Each row of a before or after table is a point. The points were changed in one or more steps. Then noise was added and the rows were shuffled. The steps act on columns, c1 being the first. Name the steps. A step turns or swaps two columns, mirrors them in a line or flattens them onto one, adds a multiple of one to another, or multiplies or shifts one. Angles are multiples of 10 degrees, from the lower column toward the higher: turns from -170 to 170, lines from 10 to 170 but not 90. Use the fewest steps. Two steps may share a column if one is a turn and the other turns, adds or multiplies; they go together, in the order done. Otherwise the lowest column goes first.

Before, 10 rows:
array([[-0.04,  0.41],
       [-0.08,  0.42],
       [ 0.45, -0.16],
       [ 0.09, -0.09],
       [-0.09, -0.14],
       [-0.09,  0.22],
       [ 0.26, -0.12],
       [ 0.28,  0.07],
       [-0.02, -0.15],
       [ 0.48,  0.19]])
After, 10 rows:
array([[-0.49,  0.27],
       [ 0.03,  0.68],
       [-0.08, -0.14],
       [-0.46, -0.24],
       [-0.25, -0.19],
       [ 0.11,  0.37],
       [ 0.06,  0.68],
       [ 0.01, -0.25],
       [ 0.08, -0.21],
       [-0.30,  0.12]])
Steps: multiply c1 by -1; multiply c2 by 1.6

Before:
array([[ 0.11, -0.28, -0.33,  0.12],
       [ 0.41, -0.18,  0.33,  0.17],
       [-0.29,  0.16,  0.00,  0.11],
       [ 0.18, -0.28,  0.34, -0.16],
       [-0.10,  0.03,  0.18,  0.48],
       [-0.09,  0.08,  0.36,  0.17],
       [ 0.50,  0.20, -0.20,  0.57],
       [-0.38, -0.21,  0.42,  0.12],
       [-0.05,  0.50,  0.40,  0.14],
       [-0.22,  0.32,  0.20, -0.19],
       [ 0.31,  0.21,  0.25,  0.23],
       [-0.21,  0.55, -0.14, -0.06]])
After:
array([[ 0.34,  0.17, -0.16, -0.31],
       [ 0.06, -0.29,  0.37, -0.01],
       [-0.10,  0.05, -0.01, -0.51],
       [-0.16,  0.35, -0.26,  0.10],
       [ 0.37, -0.26, -0.26, -0.26],
       [ 0.50,  0.11,  0.37, -0.46],
       [-0.41, -0.14, -0.36, -0.25],
       [ 0.13, -0.29, -0.39,  0.03],
       [-0.07,  0.09, -0.27, -0.29],
       [-0.12,  0.58,  0.11,  0.09],
       [-0.26,  0.21,  0.04, -0.08],
       [ 0.04,  0.49, -0.31, -0.26]])
Steps: turn c1 and c2 by -10 degrees; turn c3 and c4 by -160 degrees

Before, 9 rows:
array([[-0.01,  0.17,  0.13,  0.07,  0.03, -0.02],
       [ 0.20,  0.00, -0.05,  0.10,  0.09,  0.02],
       [-0.03, -0.12,  0.08, -0.07,  0.00, -0.02],
       [-0.03, -0.10, -0.03,  0.10, -0.03, -0.01],
       [-0.08, -0.05, -0.04,  0.06,  0.18,  0.06],
       [-0.07, -0.09,  0.17,  0.04,  0.11, -0.04],
       [ 0.04, -0.06, -0.05,  0.06,  0.00,  0.06],
       [-0.01, -0.08, -0.05,  0.04,  0.13,  0.10],
       [-0.08, -0.10,  0.38,  0.00, -0.01,  0.05]])
After (9 x 6):
array([[ 0.02, -0.07, -0.12,  0.04,  0.13,  0.11],
       [-0.06,  0.16,  0.33,  0.07,  0.03, -0.02],
       [ 0.03, -0.08, -0.07,  0.10, -0.03, -0.01],
       [ 0.03, -0.06, -0.13,  0.10,  0.09,  0.02],
       [ 0.03, -0.06,  0.95,  0.00, -0.01,  0.05],
       [ 0.03, -0.09,  0.20, -0.07,  0.00, -0.02],
       [ 0.01, -0.02, -0.10,  0.05,  0.18,  0.06],
       [ 0.02, -0.06,  0.42,  0.04,  0.11, -0.04],
       [ 0.03, -0.06, -0.12,  0.06,  0.00,  0.06]])
Steps: flatten c1 and c2 onto the line at 110 degrees; multiply c3 by 2.5

Before:
array([[ 0.15, -0.03,  0.10, -0.06,  0.31,  0.05,  0.31,  0.34],
       [-0.04,  0.33,  0.08, -0.36, -0.38,  0.20,  0.43, -0.04],
       [ 0.11,  0.04,  0.05, -0.31, -0.37,  0.39, -0.35, -0.05],
       [ 0.23, -0.04, -0.27, -0.38, -0.03,  0.05,  0.37, -0.27],
       [-0.14,  0.22, -0.12,  0.11,  0.14,  0.38,  0.38,  0.19],
       [ 0.43, -0.17, -0.35,  0.09, -0.07,  0.02,  0.03,  0.28],
       [ 0.30, -0.22,  0.05,  0.38,  0.29, -0.14, -0.23,  0.20],
       [ 0.29,  0.06, -0.19,  0.05,  0.29, -0.03, -0.32,  0.31],
       [ 0.27,  0.16, -0.47, -0.14, -0.46, -0.05, -0.33, -0.13],
       [-0.29, -0.27,  0.01, -0.13,  0.21, -0.04, -0.29,  0.30]])
After:
array([[ 0.12,  0.01,  0.06, -0.31, -0.39,  0.28, -0.36, -0.14],
       [-0.06,  0.37,  0.08, -0.37, -0.40,  0.16,  0.46, -0.08],
       [ 0.31,  0.08, -0.18,  0.05,  0.30, -0.03, -0.34,  0.79],
       [-0.28, -0.29,  0.01, -0.15,  0.19, -0.02, -0.32,  0.75],
       [ 0.22, -0.05, -0.27, -0.34, -0.03,  0.03,  0.37, -0.67],
       [-0.14,  0.25, -0.11,  0.11,  0.11,  0.29,  0.37,  0.49],
       [ 0.44, -0.16, -0.37,  0.10, -0.03,  0.02,  0.02,  0.72],
       [ 0.28,  0.17, -0.45, -0.16, -0.47, -0.10, -0.34, -0.34],
       [ 0.30, -0.24,  0.04,  0.37,  0.29, -0.10, -0.21,  0.50],
       [ 0.16, -0.05,  0.13, -0.07,  0.31,  0.04,  0.33,  0.83]])
Steps: multiply c6 by 0.7; multiply c8 by 2.5

Before (13 x 11):
array([[ 0.26, -0.32, -0.37, -0.24, -0.31, -0.13,  0.17, -0.40,  0.20,
         0.46,  0.24],
       [-0.44, -0.25, -0.28, -0.36, -0.11, -0.01,  0.03, -0.20, -0.02,
         0.03, -0.41],
       [ 0.64,  0.19,  0.11,  0.11,  0.09,  0.15, -0.31, -0.20, -0.56,
         0.23,  0.51],
       [ 0.01, -0.19, -0.66,  0.16, -0.17, -0.16,  0.54, -0.47,  0.06,
         0.08,  0.19],
       [ 0.53,  0.24,  0.30,  0.35,  0.22, -0.07, -0.25, -0.60, -0.01,
         0.18,  0.29],
       [-0.19, -0.29, -0.17, -0.15, -0.12,  0.23,  0.46, -0.13,  0.02,
         0.23, -0.35],
       [ 0.21,  0.08, -0.16,  0.16, -0.57, -0.02,  0.51, -0.44,  0.16,
         0.03,  0.26],
       [ 0.13, -0.52, -0.31,  0.04, -0.32,  0.02,  0.02, -0.19,  0.11,
        -0.05, -0.24],
       [ 0.05, -0.08, -0.39, -0.24,  0.16,  0.27, -0.12,  0.30,  0.04,
         0.28, -0.54],
       [ 0.00,  0.04, -0.24, -0.17, -0.32, -0.30,  0.11, -0.14,  0.20,
        -0.13, -0.28],
       [-0.40, -0.47, -0.25, -0.14, -0.09, -0.17,  0.21,  0.31,  0.20,
         0.19, -0.26],
       [ 0.16,  0.18,  0.15,  0.40, -0.37, -0.58,  0.02, -0.55, -0.22,
         0.23, -0.39],
       [ 0.25, -0.20, -0.03, -0.31,  0.04, -0.27,  0.23, -0.03, -0.06,
        -0.11, -0.49]])
After:
array([[ 0.64,  0.04,  0.23, -0.09, -0.04, -0.24,  0.31, -0.04, -0.55,
         0.10,  0.51],
       [ 0.00, -0.25, -0.07, -0.05,  0.08,  0.15, -0.55, -0.81,  0.07,
         0.03,  0.21],
       [ 0.20, -0.07,  0.24, -0.16,  0.46, -0.06, -0.61, -0.40,  0.18,
         0.02,  0.26],
       [ 0.52, -0.11,  0.64, -0.38, -0.17, -0.14,  0.28, -0.16,  0.00,
         0.06,  0.29],
       [-0.01,  0.16, -0.05, -0.08,  0.29,  0.29, -0.18, -0.27,  0.20,
        -0.05, -0.28],
       [ 0.26, -0.02,  0.06,  0.29,  0.28,  0.32, -0.22, -0.56,  0.19,
         0.18,  0.24],
       [-0.39, -0.21, -0.40,  0.30,  0.05,  0.38, -0.21,  0.00,  0.20,
         0.07, -0.26],
       [ 0.04,  0.13, -0.47,  0.32, -0.13, -0.13,  0.15, -0.10,  0.04,
         0.11, -0.53],
       [-0.19, -0.08, -0.01,  0.39,  0.04, -0.04, -0.48, -0.20,  0.01,
         0.09, -0.35],
       [ 0.12, -0.37, -0.06,  0.35,  0.31,  0.17, -0.08, -0.36,  0.11,
        -0.03, -0.24],
       [-0.44,  0.12, -0.02,  0.36,  0.10,  0.20, -0.05, -0.36, -0.02,
         0.02, -0.41],
       [ 0.24,  0.10,  0.01,  0.16, -0.07,  0.40, -0.22, -0.06, -0.06,
        -0.04, -0.50],
       [ 0.16, -0.20,  0.53, -0.63,  0.37,  0.30, -0.07, -0.24, -0.21,
         0.09, -0.39]])
Steps: turn c2 and c4 by 50 degrees; turn c4 and c6 by -150 degrees; turn c3 and c8 by 50 degrees; turn c5 and c7 by 170 degrees; multiply c10 by 0.4

Before:
array([[ 0.38, -0.05, -0.18,  0.03, -0.04, -0.18,  0.02, -0.25,  0.13,
         0.41,  0.42,  0.52],
       [-0.41, -0.25,  0.12, -0.38, -0.15, -0.43,  0.29,  0.07,  0.11,
         0.08, -0.09, -0.10],
       [ 0.32,  0.12, -0.30, -0.16, -0.11, -0.41, -0.25,  0.41, -0.08,
         0.41, -0.06,  0.28],
       [-0.41,  0.18, -0.44, -0.05, -0.10,  0.27, -0.25, -0.04, -0.20,
        -0.20,  0.42, -0.09],
       [ 0.21, -0.22, -0.38, -0.43,  0.28, -0.52, -0.32,  0.02, -0.06,
        -0.14,  0.29, -0.22],
       [ 0.19,  0.17, -0.16,  0.02, -0.09,  0.28,  0.49, -0.05,  0.02,
        -0.02, -0.09, -0.03],
       [-0.40, -0.69,  0.22, -0.08,  0.38,  0.27, -0.26,  0.17, -0.35,
         0.66, -0.19,  0.09],
       [ 0.20, -0.22, -0.34, -0.07, -0.27,  0.17, -0.01, -0.02,  0.24,
         0.00, -0.22,  0.16],
       [-0.34, -0.65,  0.02, -0.48,  0.28, -0.46,  0.32,  0.50,  0.28,
        -0.14,  0.05,  0.26],
       [ 0.22, -0.65,  0.06,  0.23, -0.15, -0.07, -0.10, -0.20, -0.53,
         0.37,  0.22, -0.15],
       [-0.17,  0.06, -0.48,  0.36,  0.24,  0.02,  0.05, -0.16, -0.03,
         0.04,  0.29, -0.28]])
After, 11 rows:
array([[ 0.19,  0.17, -0.43, -0.05,  0.19,  0.00, -0.44, -0.05,  0.20,
        -0.21,  0.41,  0.28],
       [-0.10,  0.06, -0.48,  0.36,  0.55,  0.24, -0.17, -0.14,  0.05,
         0.02,  0.28,  0.11],
       [ 0.05, -0.04, -0.20,  0.04,  0.29, -0.42,  0.38, -0.25, -0.14,
         0.42,  0.42, -0.36],
       [ 0.31,  0.12, -0.31, -0.17,  0.18, -0.13,  0.28,  0.41,  0.08,
         0.39, -0.07, -0.48],
       [ 0.03, -0.23, -0.35, -0.09,  0.04, -0.20,  0.20, -0.01, -0.22,
         0.01, -0.20,  0.10],
       [-0.36, -0.25,  0.12, -0.36,  0.15,  0.24, -0.36,  0.07, -0.12,
         0.09, -0.08, -0.38],
       [ 0.35, -0.21, -0.39, -0.43,  0.58,  0.38,  0.16,  0.00,  0.04,
        -0.14,  0.30, -0.39],
       [ 0.14, -0.66,  0.07,  0.24,  0.15,  0.16,  0.18, -0.20,  0.55,
         0.37,  0.20,  0.00],
       [-0.43,  0.16, -0.17,  0.04,  0.23, -0.06,  0.26, -0.03, -0.03,
         0.00, -0.08,  0.27],
       [-0.38, -0.66,  0.03, -0.49,  0.59, -0.08, -0.30,  0.51, -0.29,
        -0.13,  0.03, -0.52],
       [ 0.19, -0.68,  0.22, -0.07,  0.70, -0.19, -0.45,  0.16,  0.37,
         0.65, -0.20,  0.22]])
Steps: turn c1 and c7 by 80 degrees; shift c5 by .30; turn c6 and c12 by 110 degrees; multiply c9 by -1

Before (9 x 14):
array([[ 0.29,  0.20,  0.29,  0.28, -0.34, -0.07,  0.19, -0.94,  0.10,
         0.00, -0.48, -0.58,  0.41,  0.10],
       [-0.08, -0.17,  0.23,  0.21,  0.34,  0.01,  0.14,  0.02, -0.16,
         0.25,  0.03, -0.33, -0.20,  0.41],
       [ 0.03,  0.20, -0.08,  0.05,  0.11,  0.59, -0.08,  0.18,  0.13,
         0.64,  0.07, -0.11, -0.17,  0.34],
       [-0.21,  0.04,  0.13,  0.30,  0.17, -0.03,  0.06,  0.04,  0.14,
        -0.03,  0.15,  0.08, -0.37,  0.27],
       [ 0.31, -0.18,  0.28, -0.21, -0.10, -0.10,  0.26,  0.23, -0.04,
         0.07,  0.12,  0.32, -0.18,  0.14],
       [-0.52,  0.11,  0.23,  0.25, -0.06,  0.45,  0.17,  0.31,  0.06,
         0.00, -0.16,  0.13,  0.10,  0.30],
       [ 0.27,  0.05, -0.10, -0.58,  0.32, -0.20, -0.26,  0.19,  0.20,
        -0.13,  0.13,  0.14, -0.09,  0.09],
       [ 0.10,  0.33, -0.22, -0.39,  0.18, -0.10,  0.15,  0.24,  0.27,
         0.24,  0.08, -0.15, -0.08,  0.06],
       [ 0.04, -0.19, -0.38,  0.19,  0.36, -0.20, -0.11,  0.26, -0.04,
         0.25,  0.03, -0.06, -0.28,  0.21]])
After (9 x 14):
array([[ 0.25, -0.09, -0.11,  0.42,  0.34, -0.23,  0.13,  0.45,  0.24,
        -0.37,  0.01,  0.09,  0.23,  0.16],
       [-0.54,  0.30,  0.23, -0.28, -0.06,  0.44, -0.13,  0.13, -0.03,
         0.04, -0.16,  0.02, -0.17,  0.33],
       [ 0.09,  0.08, -0.11, -0.15,  0.11,  0.59,  0.18,  0.21,  0.11,
         0.56,  0.00, -0.21,  0.06,  0.30],
       [ 0.07,  0.19,  0.24, -0.04,  0.35,  0.01,  0.18, -0.18, -0.12,
         0.00,  0.10, -0.46, -0.19,  0.26],
       [ 0.46, -0.68,  0.28, -0.34, -0.37, -0.07, -0.45, -0.63, -0.14,
         0.24, -0.47, -0.57, -0.12, -0.11],
       [ 0.22,  0.16,  0.27,  0.27, -0.10, -0.09,  0.13,  0.13,  0.05,
         0.14,  0.12,  0.24, -0.30,  0.23],
       [ 0.09,  0.37, -0.38, -0.04,  0.36, -0.21,  0.30, -0.02, -0.03,
         0.00,  0.06, -0.11,  0.07,  0.18],
       [-0.22,  0.11,  0.13, -0.27,  0.18, -0.04,  0.36, -0.09,  0.22,
        -0.14,  0.05,  0.01, -0.11,  0.30],
       [ 0.15, -0.15, -0.20,  0.07,  0.18, -0.08,  0.03,  0.56,  0.28,
         0.13, -0.07, -0.17, -0.15,  0.00]])
Steps: turn c12 and c14 by 20 degrees; add -0.3 times c12 to c1; turn c2 and c4 by -140 degrees; turn c2 and c8 by -50 degrees; add -0.7 times c5 to c10; mirror c7 and c13 in the line at 130 degrees; turn c9 and c11 by -30 degrees

Before (8 x 20):
array([[-0.11, -0.10, -0.14, -0.24,  0.26, -0.25,  0.11,  0.00,  0.00,
        -0.16, -0.21,  0.33,  0.03,  0.02,  0.12,  0.46,  0.34, -0.16,
         0.40, -0.04],
       [-0.03, -0.13, -0.44, -0.30, -0.06, -0.32,  0.06, -0.03,  0.13,
        -0.30,  0.21,  0.31, -0.12,  0.01, -0.20,  0.64,  0.94, -0.11,
         0.55,  0.13],
       [-0.25, -0.10, -0.17, -0.04, -0.06,  0.22,  0.26,  0.27, -0.07,
         0.06,  0.13, -0.26,  0.16, -0.14, -0.33, -0.21, -0.21, -0.22,
        -0.38, -0.19],
       [ 0.18,  0.17,  0.08, -0.27, -0.07, -0.02,  0.07,  0.02,  0.05,
        -0.23,  0.21, -0.26, -0.01, -0.39,  0.11, -0.10, -0.14,  0.24,
        -0.14,  0.06],
       [-0.03, -0.34,  0.19, -0.04,  0.00, -0.04, -0.13, -0.09, -0.04,
         0.00, -0.15,  0.04, -0.16, -0.07, -0.07, -0.15, -0.17,  0.36,
        -0.09,  0.17],
       [ 0.13,  0.26, -0.53, -0.14, -0.17, -0.06,  0.02,  0.18,  0.08,
         0.00,  0.08, -0.09, -0.19, -0.31, -0.10,  0.20, -0.25, -0.03,
        -0.47, -0.26],
       [ 0.06, -0.11, -0.11, -0.23,  0.46,  0.33, -0.37,  0.08, -0.47,
         0.20, -0.27, -0.10, -0.47, -0.59, -0.33, -0.50, -0.31,  0.07,
         0.22,  0.24],
       [-0.28, -0.06,  0.23, -0.18,  0.20,  0.07, -0.16,  0.13,  0.22,
         0.08, -0.04, -0.16, -0.08, -0.26, -0.42, -0.25, -0.27, -0.17,
        -0.25,  0.18]])
After (8 x 20):
array([[ 0.13, -0.29, -0.57,  0.14, -0.18, -0.05,  0.10,  0.18,  0.08,
         0.00,  0.06,  0.00, -0.18, -0.41, -0.11,  0.20, -0.23, -0.04,
        -0.47, -0.26],
       [-0.03,  0.31, -0.58,  0.29, -0.04, -0.31,  0.17, -0.04,  0.11,
        -0.29,  0.22,  0.02, -0.11, -0.09, -0.20,  0.65,  0.94, -0.11,
         0.55,  0.13],
       [ 0.18, -0.29, -0.06, -0.01, -0.08, -0.03, -0.07,  0.02,  0.08,
        -0.23,  0.20,  0.10, -0.01, -0.50, -0.29, -0.10, -0.15,  0.24,
        -0.15,  0.07],
       [ 0.06,  0.02,  0.08,  0.39,  0.45,  0.34, -0.26,  0.07, -0.47,
         0.20, -0.24, -0.30, -0.46, -0.68, -0.10, -0.51, -0.32,  0.07,
         0.21,  0.24],
       [-0.24, -0.10, -0.27,  0.34, -0.07,  0.24, -0.16,  0.25, -0.07,
         0.07,  0.14,  0.34,  0.17, -0.22,  0.09, -0.21, -0.20, -0.21,
        -0.39, -0.19],
       [-0.12,  0.28, -0.02, -0.03,  0.26, -0.24,  0.22,  0.02,  0.00,
        -0.16, -0.20,  0.05,  0.03, -0.07, -0.26,  0.45,  0.35, -0.15,
         0.41, -0.05],
       [-0.29, -0.05,  0.26,  0.45,  0.20,  0.05, -0.20,  0.12,  0.21,
         0.08, -0.05, -0.08, -0.09, -0.36, -0.03, -0.26, -0.26, -0.18,
        -0.25,  0.19],
       [-0.03,  0.29,  0.30,  0.08, -0.02, -0.04, -0.22, -0.07, -0.04,
         0.01, -0.15, -0.06, -0.15, -0.17, -0.02, -0.14, -0.18,  0.36,
        -0.10,  0.18]])
Steps: turn c2 and c12 by -140 degrees; turn c7 and c12 by 70 degrees; add -0.7 times c11 to c3; turn c4 and c15 by 110 degrees; shift c14 by -.10
